Each row is a point. Two turns around zero, p and q, are shown by what they do to some points. Write where each new point lands after one turn and then the other. Backwards means that the second turn is done in reverse. Each puzzle has new turns, and all numbers are rounded.

Turn p:
-20, 9 => -21, -6
-23, -14 => -9, -25
32, 13 => 16, 30
11, -8 => 14, 1
Turn q:
2, 13 => 10, 9
-2, 12 => 6, 10
-39, -7 => -34, 20
9, -19 => -6, -20
30, 1 => 23, -19
Where do these land?
p, then q: -5, -6 => -5, -6
q, then p: -17, 5 => -17, 5
p, then q: 48, 6 => 48, 5
p, then q: -12, 5 => -12, 5
p, then q: -14, -10 => -14, -10

Turn p:
-25, -29, 1, 12 => 2, -36, 9, 16
12, 2, -44, -13 => -18, -3, -41, -17
-7, 20, -2, 12 => -15, 13, 3, 14
19, -9, 0, 8 => 18, 3, -12, 4
8, -33, -14, 15 => 18, -25, -22, 12
20, 18, 27, -26 => 14, 30, 17, -28
-28, 31, 32, -8 => -19, 18, 46, -1
Turn q:
-36, -24, -6, -37 => -45, 3, -9, -33
11, 32, 4, 3 => 20, 21, -9, 16
19, -21, -3, -15 => 10, -14, 1, -27
1, 19, -15, 19 => 7, -3, -13, 27
10, 48, 22, 13 => 27, 38, 3, 30
6, -28, 8, -1 => -2, -16, 18, -17
-10, -26, -9, 17 => -16, -28, 10, 4
Where do these land?
p, then q backwards: -2, 5, -18, 21 => -16, 14, -16, 9
p, then q backwards: -40, -6, 20, -32 => -4, -50, 23, 4
p, then q backwards: 42, -24, 11, 20 => 41, 32, -10, 5
q, then p backwards: -14, 24, -7, 10 => 4, 12, -9, 26
p, then q: 5, 0, -10, -14 => -6, 2, -13, -11
q, then p: 12, -26, -20, 18 => 25, -30, -6, -1
p, then q backwards: -2, 28, 25, -23 => -6, -6, 39, -18

Turn p:
-2, 0, -19, 22, 8, -12 => 4, -14, -11, 14, -22, -7
13, -12, -19, 9, 22, -4 => 26, -10, -9, 19, -7, 2
-17, -12, 3, -12, -10, 1 => -7, -12, 9, -16, 5, 11
8, 6, 1, 13, 22, -17 => 12, -6, -14, 12, -1, -23
1, -17, 0, -11, -28, -4 => 3, 2, 13, -27, -10, 13
-1, 9, 23, -5, -10, 23 => -18, 19, 19, 0, 16, 1
-1, 27, 11, -15, -4, 13 => -21, 21, -8, -1, 18, 2
Turn q:
-6, 5, -4, 11, 19, -7 => -3, 10, 2, 6, 13, -17
-8, 12, -2, 16, 10, -32 => -15, 2, -4, 7, -1, -36
-7, -2, 48, -24, -3, 7 => 5, -9, 46, -1, -24, 13
12, -17, -9, 7, -11, 5 => 12, -15, -16, 1, 5, 8
11, 13, -10, 5, 4, 8 => 7, 17, -12, 1, 0, 1
7, 7, -8, -22, -9, 7 => -1, 7, -5, -20, -9, 15
-6, 13, -13, 2, -10, 12 => -10, 12, -13, 4, -2, 13
-4, -31, -2, 4, 0, 0 => 5, -25, 1, 1, 19, 3
Where do these land?
q, then p: -2, -16, -18, -10, -2, 15 => 6, -3, 0, 16, 17, 18
p, then q: 9, 5, -6, -4, -2, -14 => -1, 3, -13, -13, -3, 1
q, then p: -6, 23, -14, 10, 3, 4 => -19, -1, -19, 9, -9, -2
p, then q: 22, 6, -3, -7, -29, -1 => -8, 20, -3, -10, -26, 14
p, then q: -16, -19, -11, 25, -1, 7 => 5, -29, 3, 20, -4, 10
p, then q: 19, 6, 23, -28, 21, 4 => 15, 32, 7, -13, 11, -25
p, then q: -23, -11, 22, 0, -3, -7 => -4, -18, 26, -10, 6, -6
q, then p backwards: -3, 6, 6, 14, 14, -6 => 8, 6, 13, 13, 9, 4

Turn p:
0, -13, 26, 27, -13, 1, 22, 12 => 3, -14, 36, 16, -18, 10, 1, -14
24, 14, -16, -1, 30, -29, 1, 25 => -7, 12, 1, -7, -9, 15, 11, 52
-7, 4, 26, -38, -19, -1, -2, 2 => -7, 7, -5, -37, -12, 4, 5, -30
37, -9, -4, -1, 36, -23, -30, 13 => 19, -1, -1, -23, -12, -10, -5, 57
-20, -21, 5, -48, 3, 36, 12, -36 => 4, -22, -19, -30, 42, -13, 21, -42
12, -38, -20, 10, -27, -17, 24, 9 => -20, -29, 5, 24, -29, -21, 25, 3
5, 19, 8, 28, -25, -21, -28, -14 => 12, 36, 4, 18, -25, -20, -23, -4
6, 27, -2, 25, -34, 23, 26, 4 => 7, 8, -5, 42, -15, 30, 7, -27
2, 10, -6, 20, 41, -1, -32, 17 => 11, 4, 3, -3, 14, 9, -35, 44
-21, 19, 9, 26, 10, 9, 37, -13 => -1, 12, 29, 28, 28, 21, 9, -15
-40, -11, -26, -48, -2, 21, -31, -18 => -24, -9, -47, -29, 36, -24, -18, -22
Turn q:
15, -3, 16, 13, -32, 29, 18, -36 => 17, 9, -2, 10, -37, -15, 17, -42
5, 2, 31, -27, 18, -6, 36, -10 => 22, 13, 27, -26, 15, -5, 34, -5
17, 41, 6, -27, 17, -1, -14, 21 => 8, 41, -2, -25, 10, 12, -17, 27
15, -13, -45, 1, 11, 19, 19, 19 => 11, -32, -21, -22, 1, 33, -16, -13
19, 10, 3, -44, -28, -10, -22, -8 => -25, 32, 5, -31, -4, -25, -20, -11
-27, -25, 17, 22, 26, -11, 9, 35 => 5, -38, 21, 13, 6, 10, 17, 41
-4, -11, -17, 21, -31, -4, 27, -16 => -8, -23, -27, 6, -13, -10, 23, -26
4, -15, -37, 35, 0, -15, -37, 0 => -12, -27, -28, 31, 10, -9, -40, 3
-44, 15, 27, 5, 19, -2, -35, -6 => -19, 26, 28, 43, 12, 8, 3, 26
Where do these land?
q, then p: 20, 21, -31, 5, -13, -39, -26, -11 => -27, 22, -20, 4, 19, -17, -17, 41
q, then p backwards: -47, 15, -10, 17, 15, 20, -4, 25 => 9, 24, -23, 16, 12, 6, 30, 39
p, then q: -42, -1, -9, 19, -13, 29, 31, -1 => 16, -12, 17, 55, 9, 9, 7, -17
q, then p backwards: 16, -28, 4, -35, 1, -20, 24, 2 => -11, -31, 28, -30, 18, -5, 2, -12
q, then p: -31, -16, -19, 19, -27, 46, -6, 9 => 1, -24, -6, 35, -2, -16, -22, -48
q, then p: 27, -2, 2, -36, 6, -9, -9, -21 => 11, 33, -2, -34, 11, -10, 3, 8
q, then p: 3, -15, 4, 13, -13, -33, -27, -5 => -24, 9, 21, 0, -8, -21, -17, 23
q, then p: 27, 15, -6, 3, 16, -24, -37, 10 => -4, 13, -14, -14, -9, 3, -30, 42
p, then q backwards: 20, 9, 36, -25, 21, -14, 1, -27 => 24, 15, 28, -31, 13, -2, 32, 0
q, then p: -26, 20, 16, 17, -25, 46, 25, 34 => -8, -22, -19, 33, -27, 30, 12, -49
p, then q: 32, -18, 12, 5, 32, -2, 28, -14 => 38, -17, 13, -32, -8, -9, 17, 11
